Each row is a point. The window is the flat piece filled in between its corners: a triangle in 3 columns, a solid with four corners in 4, and so on. A path goes straight from each point to the next, and from the last back to the first. List the points from which the path goes on through the window.
In the rows, 128 means zero.

Window:
[[169 114  80  51]
 [ 63 118 141 157]
 [145  61 101 106]
 [104 156 188 129]]
Path:
(1): [ 86  40 153  89]
(2): [140 155 109 156]
(3): [155 102 118 140]
(4): [106 125 130  18]
(5): [ 48  70 132  95]
(6): [ 99 154 140 188]
(7): [187 119  90 107]
(8): [126  55  74  50]
(9): [ 32  87 151 133]
(10): [154 174 148 144]
(11): [200 131 146 128]
(12): [ 90 110 124  59]
Through the window after points: 1, 3, 5, 9

Window, 6 rows:
[[148 190 168 152 156  64]
 [ 88  72 164 214 137 182]
 [202 167 138 155 122 110]
 [ 71 119 159  39 120 208]
 [156 133 189 194  89  82]
 [ 64 119  87  63  96 176]]
Path:
(1): [186 101 134 145 178  65]
(2): [116 212 217 181  87 134]
(3): [124 194 142 140  72 162]
(4): [138 102 184 119 173 131]
(5): [218 121 155 114 190  66]
(6): [115 177 166 152 121 102]
(7): [134 171 141 165  95 131]
(8): [168  67 143 166 149  52]
(9): [139  50 138 132 121 129]
(10): [ 75 170 125 167  98 154]
(11): [ 73 145 109 107 100 236]
(12): [ 79  83 119 111 126 133]
(13): [156  70 148 144 147  85]
(14): [137 218 189 153 131 136]
(15): [ 77 176 103 109 103 210]
(16): [105  73 148  75 139 105]
Through the window after points: 5

Window:
[[175 145 140 155 198  70]
 [132  84 190 189 214 173]
 [193 125 119  65  72 142]
 [ 86 118 170 169 186 102]
 [112 101 150 249 145 182]
 [190  85  53  62 103 101]]
Path:
(1): [149  47 129 196  90  96]
(2): [204  76 126 129 126 117]
(3): [139 139  87  75 122 155]
(4): [176 166  71  64 130 129]
(5): [160  89 154 119  99 128]
(6): [201  93 125 118 110 113]
(7): [160 124  91  83 115 153]
(8): [152 162 157 109 147 182]
Through the window after points: 4

Window (8 x 8):
[[145 156 125 130 189 123 174 107]
 [132 144 157 199 191 155 144 124]
 [154 130 105 150  58 153  94 137]
 [119 131 113 118 100 154 138 249]
 [147 102 102  92 148  96  74 109]
 [140  93 135  67  90 205  96 168]
 [ 73 150 141 158 194 155 166 101]
 [150  71  97 128 133  75 155 144]]
Path:
(1): [136 121  89 109 137 178 110 137]
(2): [160 118  85 129 140 156 102 106]
(3): [129 132 145 154 128 131 123 143]
(4): [132 142 153 124 133 112 125 138]
(5): [124 103  53 171 184 146 171 182]
(6): [144 136  47 123 129 178 113 137]
(7): [138 102 179 150  76 108  86 143]
(8): [101 110 177 161 105  62 110 184]
(9): [179 115  59  94 144 184 158 154]
(10): [122 103  80 176 169 176 129 101]
(11): [114 150 166 145 162 121 153 137]
(12): [128 132 183 116  98 140 114 166]
Through the window after points: 2, 10

Window (9 x 9):
[[185 142  92 133 197 148 176 125  68]
 [ 91 105  78  45 156 120 176 203 222]
 [122  77  72 103 137  84 127 118 100]
 [ 83 195 131 183  95 173 102  85 116]
 [107 142  83  24  79 174 156 126 230]
 [166  46 135 134 163 125 196 144 120]
 [105 161  92 173 165 246  93  62 116]
 [144  52  58 169  90 111 192 185  77]
 [151 171 115 192  93 207  39 116 110]]
Path:
(1): [120 107 131 137 140 162 146 152 105]
(2): [ 92 174 135 160 114 180 106 112  95]
(3): [104 167 108 173 101 155 123  84 144]
(4): [181 129  40 207 123 104 140  50  95]
(5): [ 74 114 149  82 170 176 133 193 120]
(6): [ 66  73 103  81  63 166 161 144  78]
(7): [193 121  88 123 166 110 170 146 175]
(8): [155 104 110 152 135 137 155 104 138]
Through the window after points: 2, 8

Window, 11 rows:
[[ 58 219 166 157  96  67 102  63  77 154 224]
 [150 141  66 189 151  72  76 144  86 146 144]
 [139 124  87  61 130 167 128 158 114 148  93]
 [120 124 139  76 192 146 125 150 166 101 133]
 [145 156 144 112 102 149 134 153 100  66 163]
 [119  74  97 169 142 149 151 178 124 151 111]
 [142  84 103  99 118 114 148 102 128  82 100]
 [151 168 201 134 114  69 110  92  78 171 209]
 [130  69 118 129 125 167  64 152 121 106  76]
 [127 110 101 133  90  83  94 184 156 139 125]
 [141 249 178 201  87  77 107  53 121 165 190]]
Path:
(1): [137 114 124 125 105 141 103 123  89 142 158]
(2): [176  99 106  91  61 128 116 112  97 170 173]
(3): [ 69 192 169 227 201  74  76 146 128  71 116]
(4): [130 138 102 139 158  87 110 180  85 141  50]
(5): [151 117 145 129 106 136 117 127 128 120 171]
(6): [137 112  89 116 140 131  99 117 141 120 177]
(7): [104 150 162 127 106  85 120 143  96 138 129]
(8): [132 153 134 123 130  96 123 140 110 115 102]
(9): [151  99 120 150 127 137 102 139 118 150 154]
(10): [142 138 105 125 147 145 150  87 146 134 174]
(11): [123 116 137 124 124 100  84 169 106 105  86]
(12): [121 204 167 135 160  80 125 120 123 107 136]
Through the window after points: 10

Window:
[[116 151  39  76 172 114 228 166  84 142 127]
 [152 147  98 147 124 164 222 146  76 117  63]
 [115  89 220 116 174  82 115 189  94 101 108]
 [161 181 164 126  32 135 153 118 183 155 122]
 [ 90 103  87 165  47 218 127 194  92 116 105]
 [ 54 104 168 168 168  83  53 146  40 175 175]
 [178 170 147 158  68 217 114 176 149 167 143]
 [ 80 195 193  86 171 164 114 101 181 200 117]
 [156  62 141 198 158  40 139  81 172  49 168]
 [127 128  26 155 138 114 106 134 118 124  80]
 [173  13 175 214  88  67 151 148 158 156 162]]
Path:
(1): [155 118 135 108 152 114 136  97 148 129 132]
(2): [ 71 166 188 225  77 127 122 172 170 139 132]
(3): [ 87 139 110 170 114 106 159 212 108 126 103]
(4): [161  77 139 107 166 173  82  78 101 138 128]
(5): [122  57 122  68 127 138  84  84  85 134 128]
(6): [ 87 225 214 171 175 124 155 192 186 171 108]
(7): [108 147 119 205 127 129 130 246 119 105 119]
(8): [150  96 174 123 101 134 151  78 120 156 141]
(9): [175  36 109  98 150 135 152 145  85 108 136]
(10): [ 66 171 164 239 104 100 130 152 164 180 131]
(11): [ 87 145 129 206 114  85 105 158 128 174 131]
(12): [153  66 173 102 138 135 140 113 114  80 150]
(13): [169 100 127  93 118 152 118  93 119 150 178]
(14): [112 127 166 226  78 121 148 184 140 127  75]
(15): [ 65 139  55 220 161 205 162 244 139 111  93]
(16): [128 109 126 125  55 155 123 138 100 132 119]
Through the window after points: 1, 5, 11, 15

Window, 12 rows:
[[ 70 124 249 135 130  86 176 214 181  47 144 125]
 [196  97 129  62 161 161 189 130  59  76 135 155]
 [150 132  77 101 132 147  83 153 107  72 146  96]
 [138 198 159 133 164  97  88  95 158 208 123  91]
 [124 148 121 111 114 188  82 124 121 159 175 160]
 [ 78 120 122 110 169 101  70  60 150 184 129 112]
 [127  87 171  57 109 169 157 204 142  95  69 135]
 [ 65 185 115 127 180  59 117 140 155 214 119 136]
 [125 123 121  64  64 175 174 124  71  32  75 143]
 [188  97  77 130 103 118 100  98  80 113  99 166]
 [ 78 135 139 181 150 106  76 132  82 178 139  77]
 [ 64 122 237  70  52  56 146 192 161 165 228  80]]
Path:
(1): [161 158 119 121  74 111 210 107 156 120 126  18]
(2): [134 127 112 169 106 125 167 120 128 156 167 124]
(3): [135 159 151  51 146 126  78 151  99 111  88 142]
(4): [172 200 138  60 135  63  49 137  99  89 160 197]
(5): [ 47  68 178 143 112 139 199 172 153 151 103  43]
(6): [106 108 137 121 106 149 114 114 158 135 166  90]
(7): [143 154 132  78 173  86  89 135  49 119  48 169]
(8): [104 117 131 116 184 153  45 139  91 133 105 210]
Through the window after points: none
